Each row of a before or after table is a point. The points were changed in one or more steps. Then noise was added and the rows were shuffled. The steps act on columns, c1 being the first. What was done? A step turns or swaps two columns, mirrors them in a line or flattens them onto one, adds a multiple of one to another, or multiplies or shifts one. Angles are multiples of 10 degrees, from the lower column toward the higher: turns from -170 to 170, lines from 10 to 170 but not 90. Use the fewest steps. Two steps may share a column if one is a turn and the other turns, adds or multiplies; they go together, in the order done. Otherwise the lowest column goes first.

Before (9 x 2):
[[-18  40]
 [ 21  23]
 [  6  82]
 [ 21  21]
 [-58  23]
 [ 23 -28]
 [ 22  21]
 [ 24  -2]
 [ 53  -6]]
After (9 x 2):
[[ 23  80]
 [-34 -19]
 [-17  28]
 [ 36  35]
 [-14  25]
 [ 56   4]
 [-54  19]
 [-25   3]
 [-16  29]]
Steps: mirror c1 and c2 in the line at 80 degrees

Before (8 x 4):
[[-47  -2  16  -2]
 [-66  14  -2  42]
 [ 98 -15  -7   7]
 [-61 -33  -6 -12]
 [-12 -34  27  38]
 [-70  -6 -18  24]
 [-42  66   2 -16]
 [ -3   1  -1   8]]
After (8 x 4):
[[ 24  26 -61  33]
 [  1   5  -2   7]
 [  3   0 -51  -1]
 [-28  -3  96  -3]
 [ 26 -20 -55 -23]
 [ 40   8 -59  11]
 [-22   5 -20   5]
 [ 13  20 -40  23]]
Steps: turn c1 and c3 by 110 degrees; flatten c2 and c4 onto the line at 50 degrees

Before (12 x 8):
[[ 14  35  33  -6  -8 -62  53  18]
 [ -7  12  -8 -19 -34 -28  43  29]
 [-10  -1  14  13 -87   3  33  42]
 [ 32  -9  26  -7 -28 -38 -17 -10]
 [ 66 -15  46 -25 -28  10  41  13]
 [ 33  44  -7 -65  -3 -10 -12 -73]
 [ 19  -7   0 -67  -4 -15  19   5]
 [ 22  40  -6 -30 -37 -19   6  49]
 [-28  -4  44  -2  10   3 -29  -6]
 [ 15  14 -19 -58  14  12 -20 -15]
 [-20 -16  11 -45 -26   7  50  -2]
 [  6 -30  19  50 -10  14  18  20]]
After (12 x 8):
[[  18  -29   13   53  -13   39    6   19]
 [ -21   15  -10  -61   10   -5   16  -15]
 [   6   40   -1  -33  -30   42   22   51]
 [  41  -15   51  -16  -30   18   65   13]
 [ -15   -9   27   -1  -14  -61   35  -10]
 [  49  -18   18  -43  -27   -7  -20   -4]
 [  19   -7   11  -67    0   -8   20    6]
 [ -12   43    4  -66    1 -120   32  -74]
 [  34   -1   12   14  -83   34  -12   41]
 [  41   12   -4  -22  -22    7   -6   28]
 [ -29   -4   43    7    7   -3  -28   -7]
 [  54   35   34    1   13  -35   15   18]]
Steps: swap c1 and c7; turn c3 and c4 by 10 degrees; turn c5 and c6 by 20 degrees; add 1.5 times c8 to c6

Before (9 x 11):
[[  8  19  12 -22   5  44 -36 -11  41   4 -14]
 [ 11  60   2  26 -15 -34 -31 -20   9  14 -43]
 [-27  -7  31  44  26 -39  24  42  20 -21 -53]
 [-28  43  56 -11   7  54  -9 -46  33  15  45]
 [ -7  -8  18 -18  28  28  53  86 -24  25 -35]
 [-24  -9  37 -10  46  34  40  43 -43 -17 -60]
 [ 37  12 -24  44  21 -41 -29   4 -16 -15 -12]
 [-57  -1  14 -67  60  28  -9 -52  14  29  42]
 [-10  -8 -18  40  70  12  17  41 -23  27 -54]]
After (9 x 11):
[[ 12  23 -29 -22  40 -14 -29 -14 -42   3   8]
 [-32 -12   3  38 -10  54  32  47 -29 -19  57]
 [-14  -5  47  46  55  26  21  39   9  29  59]
 [-22  45 -61  -6  45  15  -7 -45 -31  14 -55]
 [-12 -12 -10 -20  35  17  54  78  19  30  33]
 [-25  -5 -19 -10  62  37  45  48  37 -12  57]
 [-53   8   3 -70  57  30 -16 -59  -5  31 -46]
 [  8  54   6  29 -38   9 -35 -19 -16  11  39]
 [ 32  17  50  46 -19  20 -28  10  11 -20  16]]
Steps: turn c5 and c6 by -50 degrees; turn c3 and c6 by 140 degrees; turn c9 and c11 by -170 degrees
